Every row gives one point. Each copy is the shape, with its points in the same order, stretched, turned, moved and blurred by noise. Is it also mirrored, or only turned?
In the rows, 128 means zero.

Shape (8 x 3)
[[163 125 116]
 [ 91 166 117]
 [159 111 149]
 [153 139 102]
 [149 117 104]
 [ 72 141  88]
 [145 153 145]
 [142 167 110]]
Copy 1 (8 x 3)
[[175 140 113]
 [ 75 162 131]
 [166 117 152]
 [147 159 110]
 [157 128  93]
 [ 62 137  98]
 [143 168 157]
 [126 186 124]]
Copy 1 is: only turned
Copy 2 (8 x 3)
[[155 106 112]
 [ 76 136  92]
 [156 100 149]
 [142 113  91]
 [155 126 106]
 [ 91 178  80]
 [114  88 122]
 [111  99  84]]
Copy 2 is: mirrored
Copy 3 (8 x 3)
[[125 108 131]
 [133 180 106]
 [152 104 156]
 [114 121 121]
 [129 110 118]
 [145 176  71]
 [129 141 153]
 [108 149 129]]
Copy 3 is: mirrored

Shape (9 x 6)
[[120 161 145  96 138 184]
 [158 139 153 146 104 121]
 [ 86 141  96 104  97 109]
 [133 112 171 117 104 184]
 [ 88 129 134 120 119  85]
 [138 131 132 145 135 135]
 [142 141  90 160 177 171]
 [116 126 129 114 182  85]
 [143 134 161 193 152 100]]
Copy 1 (9 x 6)
[[ 97 113 118 191  83 136]
 [153 168 118 113  99 142]
 [ 90 118 109 128 143 102]
 [127 151 163 174 103 142]
 [119 133 122 107 123  86]
 [161 139 115 139 106 121]
 [175 112  86 184 116 126]
 [161  96 120 111  95  81]
 [197 172 111 114  90  99]]
Copy 1 is: mirrored
Copy 2 (9 x 6)
[[100 151 167 129 136 117]
 [166 141 136 123  93 117]
 [102 159  74 115 138 122]
 [ 97 134 158 141  73  94]
 [129 142  90 157 137 103]
 [131 113 132 136 125 132]
 [102  80 135 128 164 179]
 [152  85 121 158 190 109]
 [176 103 130 177 113 140]]
Copy 2 is: only turned

Shape (12 x 9)
[[128 113 103 139  83 129 120 128 132]
 [ 98  94 132 143  85 109 103  89 144]
 [100 124 173 154 114 164 105 108 104]
 [129  99 120 174  84 145 133 122  86]
 [171 142 137 102  96  84 107  90 147]
 [135  90  98  94 134 157 165 145 163]
 [134 168 142  93 144 162 149  71 138]
 [112 164 113 172 142 120 124 135 160]
 [166 101 109 172 102 115 144 137 129]
 [107 106 103 152 152 150 104 125  87]
 [100 152 152  98 146 111 129  86 111]
 [119 129  97 113 143 156 154 157 135]]
Copy 1 (12 x 9)
[[124 115 100 109 125 116 122 116 149]
 [111  79 121 105 122 147 152  98 133]
 [105 118 135 133  80 178 116 113 136]
 [150 106  86 152  82 131 105 106 161]
 [122 153 170 104 176 102 172  80 134]
 [156 114 114  83 129 106 103 201 119]
 [118 171 160  72 114 146 162 129  91]
 [ 63 119  87 149 119 131 163 126 128]
 [146 123  82 160 110  91 135 130 178]
 [123 105  87 161 111 178 107 129 117]
 [ 94 120 162 116 132 138 148  83  75]
 [115 124 103 109 125 108  90 177 107]]
Copy 1 is: only turned
Copy 2 (12 x 9)
[[106 137 152 123  88  92 128 135 116]
 [134 135 173 100  94  96  85 126 161]
 [142 108 171 120 113 102  70  81  92]
 [117 100 167 105  85  70 129  89 100]
 [180 148 131 120  95  96 125 184 111]
 [ 96 110 152 124 125 170 155 152 123]
 [174 151 159 118 108 178 114 128  69]
 [128 173 160 157 135 114 130 100 120]
 [132 109 157 132 101  78 165 125 123]
 [109 124 124 102 106 119 113  63 115]
 [169 148 151  81 139 137  93 112  99]
 [ 91 134 142 127 135 150 148 119  94]]
Copy 2 is: only turned
Copy 3 (12 x 9)
[[111 135 114 128  95 125  95 141 162]
 [ 89 101 160 100 117 106  95 111 163]
 [109 129 180 102 172 123  55 122 127]
 [138 130 130 140 111 153  45 115 150]
 [ 72 124 104 113 105  72 152 108  93]
 [200 136 126 113 106 121 169 151 175]
 [137 150 196 126 136 118 183 113  89]
 [ 84 119 127 156 144 170 148 150 142]
 [132 106  74 139 102 155  97 129 145]
 [136 170 135 143 153 151  96  89 169]
 [110 144 191 156 165  75 152  98 107]
 [174 163 131 148 127 134 151 152 162]]
Copy 3 is: mirrored

Shape (17 x 12)
[[179  88 151 139 107 120 129 116  95 117 136 143]
 [164 146 179 134 145 117 139 111 102 145 127 151]
 [ 78 109  73 107 152 130 138 162 112 135 143 136]
 [100 116 107 120 116 125 131 119 197 161 107 118]
 [ 97 133 106 115 131 121 100  90 179 142 115 110]
 [132 148 127 133 102 119 116  91  91 135 139 140]
 [105 151 119 119 122 111 123 119 192 114 134 142]
 [106 148  97 107 128  88 147  84 173 118 108 117]
 [ 94 116 111 116 137  94 135 101 180 141  84 140]
 [111 139  97 133 130 135 125  94 161 137  85  96]
 [184 144 112 134 124 120 130 152  97 141 129 161]
 [ 82 142 103  64 186 113  86 200 115 100 156 129]
 [157 119 126 144 111  80 108 118 109 164 123 135]
 [ 66 151 114 131 118 106 141 128 163 142 119 109]
 [154 137 152  80 103 122 117 136  95 137 118 166]
 [164 120 146 135  97 109 120 144  89 112 100 122]
 [128 119 111  88 128 105 155 126 172 158 132  98]]
Copy 1 (17 x 12)
[[140 119 160 147 142 148 139 124 108 139 165 167]
 [144  84 164 117 148 145  99 131 109 118 117 157]
 [126 149  63 155 106 108 122 105 124 125 116 126]
 [ 91 129  76 108 134 126 184 143 184 128 123 108]
 [ 93 134 109 121 116 125 159 134 174 117 104  88]
 [145 107 155 153 105 162 102 140 136  99 141 128]
 [119 153 115 103 113  94 152 125 179  95 108 112]
 [125 109 106 115 111 109 159 103 180 106 119  69]
 [105 112  92 100 118 115 156 120 194 150 125 106]
 [119 115  92 124 111 130 164 162 150 133 107  77]
 [181 134 123 134 122 159 115 127  99 123 132 159]
 [111 193  88 119 102  87  95  52  77 113  75 130]
 [138 110 134 120 147 180 108 118 146 150 172 135]
 [104 117  83 105 121 112 126 134 174 109 137  85]
 [134 121 142 124  97 167 125  97 108 107 133 175]
 [145 123 136 117 118 157 123 127  91 146 174 143]
 [100 114  82 120 157 126 183  83 147 110 126 103]]
Copy 1 is: mirrored
Copy 2 (17 x 12)
[[108 106 181 135 168 130 154 112 177 156 139 149]
 [113  83 156 114 189 112 161 163 140 151 116 122]
 [150 144  84 119 115 134  94 166 103 104 113 148]
 [129 131  77 129 114  61 153 112 141 114  71 141]
 [122 148  75 129 123  48 155 114 109 122 107 145]
 [ 92 119 132 144 144 111 170 138 117 143 142 146]
 [ 93 131  92 117 136  60 132 123 127 103  98 147]
 [ 97 115  57 134 122  40 131 116 140 119 131 115]
 [125 120  59 143 119  37 125 136 153 126  94 138]
 [123 147  82 152 133  63 162 109 124 119 110 110]
 [112 123 124 112 187 162 163 146 156 141 124 129]
 [132 185  88  60 131 138  68 177  76 137 116 147]
 [115 121 121 110 133 101 182 143 173 154 137 146]
 [110 129  87 126  88  62 136 149 121  93  97 125]
 [ 89 121 130 119 161 146 137 140 127 189  99 139]
 [ 89 139 166 131 147 131 152 124 176 163 130 114]
 [126 104  81  94 118  84 138 108 148 133 100 109]]
Copy 2 is: mirrored
Copy 3 (17 x 12)
[[110 137 135 147 102 115 127 155  96 183 114 116]
 [ 75 156 128 158 127 104  92 136 108 151 153 137]
 [160 120  78 109 150 133 164  66 123  81 111 140]
 [137 104 113  69 148 132 120  85 170 126 166 133]
 [132 110  95 101 147 135  93  88 193 141 155 145]
 [108 159 119 115 107 124 102 120 147 150 135 169]
 [130 104 115 123 154 112 118 133 191 125 162 154]
 [122 150  86  84 169  97 125 102 175 136 164 126]
 [124 115  84  80 167 104  94  84 164 137 154 120]
 [149 138 129  87 150 134 100  67 181 131 149 127]
 [142 174 157 125 136 113 123 143  71 121 141 155]
 [158 147  45 170 162 148 139 122 127  58 121 127]
 [132 151  95 103 111  99  92 131 101 162 164 123]
 [124 118  77  82 121 112 121  71 187 100 169 131]
 [ 84 176 115 100 115 136 103 170 101 132 112 158]
 [129 176 125 109  84 121 108 160 106 135 113  95]
 [118 132 100  89 149 141 160 107 145 140 172  91]]
Copy 3 is: mirrored
Copy 4 (17 x 12)
[[ 91 100  84 106 111 140 175 159  78  93 120 101]
 [108 143 105 120 109 141 160 181  89 128 153 146]
 [167 116 155 107 157 151 146  78 143 153 150 147]
 [162 123 116 107 127  84  89  90 166 166  67 154]
 [171 161 106  87 139 122  86  93 171 144  75 134]
 [131 135 105 112  94 162 138 146 123 136 138  86]
 [141 134  77 119 143 109  77 103 171 152 121 145]
 [128 160  91 116 116 115 104  71 177 142  90 147]
 [135 160 115  88 128  83 107  65 142 161  91 154]
 [146 167 137 130 129 118 101  87 153 138  57 120]
 [130 123  98 157 107 121 191 143 106 112 166 111]
 [182 152 146  76 201 164 115  93 163  86 223 175]
 [123 130 110  93 107 106 177 138 138 120 127  97]
 [142 129 148 111 135 114  77  92 190 176 116 146]
 [145 124  98 100  74 129 134 150  86  94 185 128]
 [ 89 121 132 115 107 117 148 141  96  74 146  89]
 [155 114 104 109 109 111 126 105 181 122  85 184]]
Copy 4 is: mirrored

Shape (17 x 12)
[[160  92 163 119 147 144 130 166 133 144 128 105]
 [151 103 135 156 116 112 119  73 135 133 164  96]
 [104  99  73 156  67 132 141 134 123  92 147  92]
 [114 106 144 113 105 119 157 144 163  91 128 118]
 [137 136 163 152 106 125  84 131 106 123  92 121]
 [158 109 115 155 140 117 139 109 137 126 115  69]
 [140 141 142 169 152 149  99 130 161 129 122 135]
 [127 146 168 157  97 156 167  96 147 106 105  81]
 [132  98 143 167 124 100 160 145 169 146 188 118]
 [135 104 144 122 160 129 124 177 133  81  90 102]
 [124 128 149 128  95 129 142 111 139 122 116 149]
 [107 132  87 130 156  80 157 149 116 146 166 126]
 [130 134 117 114  75 121  91 125 101 152  97 130]
 [150 135 108 144 123 124 120 168 140  97 192 102]
 [ 90 145 170 143 159 156 146 121 164 131 130  73]
 [129 108 142 133 103 115 130 136 164  94  69 107]
 [146 120 155 129 183 122 133 138 101 120 146 136]]
Copy 1 (17 x 12)
[[170 112 174  68 149  66  95  93 123 109 153 127]
 [124 165 125  77 150 108 167 125 104 133 121 142]
 [145 215 111 155 161  90 154  95 155 175 125 154]
 [162 133 193 118 140  93 153 104 151 123 145 152]
 [137 163 148 140 141  89  90 128  62 108 166 112]
 [151 154 148  83 150 132 114  68  87 162 124 138]
 [115 139 135 113 163 113 114 102  95  69 112 108]
 [172 166 177 102 172 173 147 100  85 128 139 166]
 [133 142 135  74 146  74 195  91 146  98 137 180]
 [164 113 208 125 154  82  88  54 106 122 168 101]
 [128 142 151 131 127 120 136 153 135 113 146 150]
 [142 110  91 148  95 115 152 115 122 155 123 159]
 [151 172 109 153  98  87  72 175  97 147 131 126]
 [132 131 134 110 180  68 144  92 120 123 105 156]
 [218 133 161 106 162 153 158  85  78  92 107 133]
 [154 163 202 123 131 106 105  83 109 128 154 128]
 [125  78 149 107 143 104 127 110 104 110 168 117]]
Copy 1 is: mirrored
Copy 2 (17 x 12)
[[ 77 132 155 153 121 115 127 144 150 136 171 100]
 [104 180 173  58 142 154 100  98 147 162 128 113]
 [105  63  89  80 153 196 144 120 166 145 128 112]
 [108 101 108 126 146 133 120 136 145 175 111 101]
 [151 121 144 125  76 141 117 136 135 110 134 104]
 [113 128 162  58 138 136 143  78 189 124 139  80]
 [167 120 175 125 139 128 135 105 128 140 135 144]
 [200 144 132  99 151 144 123 110 159 156 121  75]
 [ 87 144 149  68 162 112 115 134 153 200 164 177]
 [102  54 133 143 141 111 122 129 145 111 147  58]
 [145 146 120 145  99 136 119 120 140 151 114 139]
 [ 83 100  79  74 144 108 174 132 111 123 142 174]
 [124 135 107 143  41 160 165 150 134 101 116 128]
 [ 92  88 147  81 203 135 133 156 156 138 115 143]
 [162 138 134  80 185 117 147 130  85 162 161  84]
 [143  86 141 118  99 130 138 108 171 159 110  71]
 [ 95 132 126 120 148 104 100 115 109 114 162 124]]
Copy 2 is: only turned
Copy 3 (17 x 12)
[[103  91 101 132 125 120 114 123 123  95  91  83]
 [133  82 141 145  87 123  81 106 161 150 119 161]
 [130 123 106 198 134 145 122 112 115 164 139 194]
 [123 103 105 160 151 150 106 132 146  99 142 151]
 [126  99 147 122  71 108 139 145 119 104 129 141]
 [ 81 116 132 158 101 117  87 123 142 152 141 115]
 [107 144 148 137 112 101 133 104 157 113 144 150]
 [119 112 139 173  97 148  88  95 136  99 161 137]
 [ 95 106  80 162 119 132  92  96 189 108 107 172]
 [ 86 128 101 136 146  99 112 153 112 102 148  97]
 [162  99 128 154 117 150 137 121 153 109 141 152]
 [124 181  79 168 129 140 108 144 154 148 120 127]
 [153 102 159 140  86 154 165 160 106 135 106 138]
 [100 137 120 185 126  92  94 124 138 117  89 164]
 [101 172 125 139 121 159  70  97 128  92 151 115]
 [ 90  95 137 145 125 137 128 150 138 113 170 145]
 [145 132  90 130 119  92 101 125 142 111 115  90]]
Copy 3 is: mirrored
